Rows are points. To make a cloud, some directions were put in groups of two or more. Within a group, all points are equally far from the middle, so they leave a hole (a ring in 2 directions, a hollow ball in 3). The other directions are filled evenly. Then the cloud was stretched, turned, moved and blurred a little. How many holes are there, and how many directions does each take, smallest first?
In the rows, 128 means zero.

Cloud:
[[151  96  68]
 [209  92 144]
 [150 104 145]
 [106  51 127]
 [118 109 101]
 [ 79 120 104]
 [174 160 173]
 [142  78 125]
 [ 97  84  86]
 [138  95 191]
 [126  83 108]
 [ 84 129 127]
 [124  98 176]
 [169  86 128]
 [140 167 199]
 [ 83 137 128]
 [154 132  80]
 [ 82  73 131]
 [123 143 166]
 [ 95 127 113]]
Holes: 0

Cloud (21 x 3):
[[ 47 140 121]
 [100  89 124]
 [147 101 188]
 [ 96  92  81]
 [ 90 134 103]
 [109 135 121]
 [111 115  73]
 [103 120  68]
 [134  96 176]
 [102  80  87]
 [133 140 100]
 [ 54 151 107]
 [ 80  98 148]
 [113  79  96]
 [ 83 102  70]
 [133  73  80]
 [115 145 123]
 [126  95  72]
 [ 93  99  85]
 [112  75 116]
 [ 84  87 130]]
Holes: 0

Cloud (29 x 4):
[[153 153 192 154]
 [134 119 101 188]
 [172 155 113  91]
 [132 184 186 131]
 [155 177  95 140]
 [144 173 188 156]
 [115  86 173 100]
 [131 142 135  72]
 [ 95  79 157 168]
 [ 73 116 139 115]
 [138 126 180 188]
 [180 132 165 108]
 [128 170 124  86]
 [ 70 128 175 134]
 [130 128 172  81]
 [ 86  80 155 159]
 [ 76 107 145 109]
 [ 89 174 173 127]
 [100 115 187 177]
 [190 140 149 158]
 [163  82 101 150]
 [ 95 152 106 120]
 [146 102 179  99]
 [ 87 152 169 102]
 [ 84 164 178 128]
 [180 123  90 147]
 [ 94 110 141 190]
 [170 134  83 147]
 [154 163 190 143]]
Holes: 1 (4)

Cloud, 27 rows:
[[147  92 187 152]
 [145 102 181 174]
 [104 127 184 149]
 [118 111  88 167]
 [ 99  80 113 166]
 [184 112 143  97]
 [106 164  77 138]
 [152 105 105 179]
 [127 100  96 174]
 [135  84 115 180]
 [183 127  87 138]
 [ 73 109 128 159]
 [128 195 134 166]
 [115 195  92 128]
 [ 81 152 127 169]
 [155 179 130  98]
 [145  86 123 181]
 [162  84 177 122]
 [146  95 188 152]
 [189 125  89 121]
 [114 185  85 114]
 [ 93 165  91 158]
 [153 142 159 190]
 [ 90  79 118 159]
 [144  45 149 139]
 [100 126 181 144]
 [115 125  79 161]]
Holes: 2 (2, 2)

Cloud, 54 rows:
[[140 123 129  96 152  95]
 [105 162 147  90 163 121]
 [ 85 114  58  92  81 188]
 [125 120 173 158 140 113]
 [ 73 149 116 142  46 206]
 [116 125  98 115 164 136]
 [ 76 132  73 117  61 180]
 [134 150 161 146  77 176]
 [ 73 148 121 165  81 211]
 [108  91 126  92 100 176]
 [127 151 147 133  61 161]
 [129 134 119  87 111 183]
 [130 132  64 160  84 176]
 [127 153 163 149 175  53]
 [ 50 167 147 113 207 119]
 [114 144 167 154 153  85]
 [ 79 144 124 119 178 129]
 [168 112  91 123  70 140]
 [136 151 209 154 116 121]
 [100 132 126 106 147 148]
 [ 99  98 100  97  63 191]
 [159 180 192 163  87 130]
 [126  71  77 114 102 149]
 [115 143 167  90 163 120]
 [152 121  77 154 153 117]
 [161 116 143 125 122 157]
 [ 80 193 124 118 151 150]
 [ 89 123 122 178 103 176]
 [ 86 135 200 121 153 173]
 [109 181 145 104  91 187]
 [187 125 163 114 104 126]
 [127 135 115 120 164  93]
 [ 89 193 110 150 107 136]
 [115 135 112 135  62 101]
 [115 149 186 137 123  99]
 [112 147 108 177  63 178]
 [132 121 150 136 104 147]
 [178 170 135 134  84 174]
 [109 126 124 106  59 157]
 [142 133 150 111  91  83]
 [163 136 108 129  70 133]
 [162 147 145  86  96 125]
 [131 137 159 143  52 225]
 [103  97 102 115 153 145]
 [136  91  97 140  72 158]
 [ 96 192 128 147 122 172]
 [ 62 129 156  63 129 164]
 [128 161  54 139 108 133]
 [131 153 131 157  53 131]
 [113 120 187 167 121 162]
 [106 119 116 123 158 194]
 [161  84 135 119  70 158]
 [ 82 144  87  88  64 215]
 [ 84 123 120 181 114 170]]
Holes: 0

Cloud, 55 rows:
[[151 140  90  76  63 123]
 [ 86 177 121 102 134  91]
 [154 118  75 116 166 180]
 [114  77  94 104 157  99]
 [152  75  90  71 153 121]
 [167 129 158 126 182 132]
 [ 89 145 156  89 146  99]
 [100 154  96 102 115 175]
 [185 147  87 155 132 148]
 [132 165  88 114 168  92]
 [113 116  71 128  90 165]
 [187  76 117  75 122 144]
 [129  67  63  92 143 124]
 [174 143 103 136 137  85]
 [131 145 172  94 160 105]
 [140  64 147  97  79 108]
 [136  41 114  91 137 131]
 [158 172  97 123 135  83]
 [140 156  73 107 147 173]
 [184 127 125 129 135  84]
 [172 116 131  78  79 147]
 [169  88 103  81 144 166]
 [ 88  93  93  86 106 142]
 [ 89 104  84  93 101 154]
 [199  76 104  85 103 130]
 [174 111 136  85 115 171]
 [133 163 108 113 160 175]
 [148 118  45  85 135 149]
 [139  94 176 157 159 157]
 [ 86  96  88  86 105 131]
 [138  81  65 109  84 112]
 [164 157 181 123 139 136]
 [170 104  41  94 102 115]
 [ 86 160 115  82 130  86]
 [129  79 173 101  97  95]
 [175 105 101 163 110 166]
 [136  90  86 114  65 138]
 [129  90  47 121 110 155]
 [161 102  34 117 115 150]
 [167 119 133  67  85  90]
 [145 123 129 114 192 108]
 [ 93 147 116 126 107  83]
 [183  68 122  74 128 114]
 [196  69 109  83 108 127]
 [134  41 135  93 114 146]
 [131 175  93 117  84 161]
 [156  79  67 120  81 138]
 [144 155 179 139 101 153]
 [133 104  53 139 124 171]
 [161 161  93 107  81 156]
 [113 157 120  94  82  72]
 [158  99  48 135 106 159]
 [153 120 150  68  84  89]
 [146 105 147  58 128 102]
 [144 126  70 123 146  77]]
Holes: 3 (2, 2, 2)

Cloud, 54 rows:
[[162 112  71 142 110 156]
 [182  84  83 110 148 153]
 [116 120 176  84 151 175]
 [150 164 106  96  93  99]
 [105 135  61 130  84 105]
 [ 78  99 143 102  89 183]
 [103  56 129 147 107 183]
 [121 152 123  70 131  89]
 [141 164 115  76 110  77]
 [196  72 114 102 140 105]
 [127  82 129 121 157 119]
 [145 127  98  91 179 140]
 [130 160 179 130 106 141]
 [126 104 148 194 126 101]
 [174 111  78 140 101 112]
 [135 134 157  67 123  76]
 [112 138 174 151 171 130]
 [162 108 142 188 120 116]
 [116 205 108 121 151 116]
 [151 118 103  86 179 153]
 [163 104 173 175 145  97]
 [129 167 170 132 167 182]
 [ 93  86  81 119  85 120]
 [ 58 129 135 169  88 166]
 [184  78 175  97 156 109]
 [ 97 129 124  64 121 163]
 [ 68 120 157 118  98 183]
 [107  63 125 142  90  98]
 [101  83  73 124  95 125]
 [147 127 119 174  90 131]
 [170  93 177 167 145 111]
 [ 86 169  80 151 101 171]
 [137 185 175 146 153  92]
 [113  92 134  99  65  88]
 [ 90  99 123 187 111 186]
 [140  47 137 121  89 151]
 [133  76 147 172 128 182]
 [132  48 120 116  95 167]
 [181 119 110 172 138 139]
 [195 135 134  67 159  96]
 [175 175 125  83 144  80]
 [ 92 190  85 121 118 154]
 [195  68 114 102 140 113]
 [106 139 194 109 108  93]
 [154  91  87 126 134  80]
 [ 98  64  90 123 100 161]
 [ 74 188 124 155 108 143]
 [151 105 189 122 155  82]
 [133 110 179  73  98 128]
 [176 108  78 138 102 113]
 [174 155 102 126 170  75]
 [ 74 116 130 170  92 190]
 [172  58  98 107 120 144]
 [ 97 130  51 129  95 149]]
Holes: 3 (2, 2, 2)

Cloud (74 x 8):
[[117 181 111 175 156 139 117 125]
 [117  90 188 136  61 116 136 114]
 [120 159 146  98 128 138 161 205]
 [131 168 110  97 145 155 117  71]
 [167 140 121  75  69 153 128 122]
 [ 39 113 121  83 168  86 139 102]
 [118  88 154 109  35 134  93 104]
 [ 98 142  72 118 206 129 127 126]
 [ 70 137 215 107 136 115 172 159]
 [105 132 170  57 152 133 102 145]
 [ 84 105 105 101 117 111  69  52]
 [ 96 102 122 121  79 146  45 111]
 [104 121 177 172  51 172 121 119]
 [ 69 158 162  95  47 124 156 125]
 [ 84 117  45 146 114 112 144 129]
 [ 75  87 148 152 130 157 106  98]
 [ 82 108 148 160  89 110 147 152]
 [ 96 169 124 144  99  97  90  77]
 [ 98 141 158 155 113  90 128 170]
 [ 60  99 111  84  99  77 102 183]
 [ 44 147 156  95 110 160  92 138]
 [134 127  86 123 174 155 115  74]
 [102 156 124 108  59  91 108 148]
 [133 157 145  81 108 140 152 188]
 [108 100  63 117 154 148 175 129]
 [114  77 108 164  86  86 123  99]
 [101  99  72 142 148  80 138 154]
 [ 75 176 140 126 104 139  70 159]
 [ 64 157 169 171 136 139 108 157]
 [138 118  63 142 123 132 155 114]
 [ 66  85 133 162 120 161 111 111]
 [120 126 105 109  96 180 144  52]
 [101  90  58  94 158 130 175 119]
 [154 146 149  85  97 138 143 169]
 [ 56  96  99 101  86 116 153  92]
 [ 78 100 167  57 172 116 107 159]
 [110 124 107 117 141 150 197 130]
 [ 93  73 139 122  97 146  58 112]
 [163 173 139 108  71 114 112 162]
 [116 134  36 105 120 169  74 124]
 [174 101  66 169 101 142 116  84]
 [110 128 171 111  21 149 117 107]
 [ 79 130 144  91  94  93 165  87]
 [ 73 163 112 129  56 164 127 180]
 [106 109 123  88 179  96 135  79]
 [142 159 146 131 143 110 130 174]
 [113 141 127 114 198 124 139 160]
 [102 144  79  63 182 108 123 116]
 [ 55 117 145 115 132  79 165 106]
 [ 45  90  69 121 115 144 100  77]
 [104 183 140  71 121 142 161 207]
 [161  90  36 154  99 117 108  75]
 [150 133 123 149 121 201 138 130]
 [146 165 103  72 107 109 142 119]
 [ 86 155  93 172 114 136 177 159]
 [106  92 125 169  67 121 138  70]
 [153 136  78 194  88 165 118  84]
 [137 136 100 163 135 198 135 129]
 [143  74 101 135  56 118  63 127]
 [107 113 144  98 180 102 143  94]
 [ 70 136 153 183 126 156 110 112]
 [108 126 101 152  89 175  91 167]
 [143 145 184  87 151 132 116 142]
 [105 135 174 161  46 181  96 122]
 [148 146 122  92 145 112  70 162]
 [169  85 131  97 123 116 138 133]
 [100 135 165  93  39 172 134 105]
 [111 131  65 104 159 175 121  79]
 [177 128 135 137  83 103 109 149]
 [154 123 138  90 166 107  94 154]
 [110 162 164 191 107 122 102  80]
 [107 115 117 177 134 134  68 122]
 [115 139 105 106 167 135  70 180]
 [ 87 122 175 148 110 200 156 110]]
Holes: 3 (2, 2, 2)
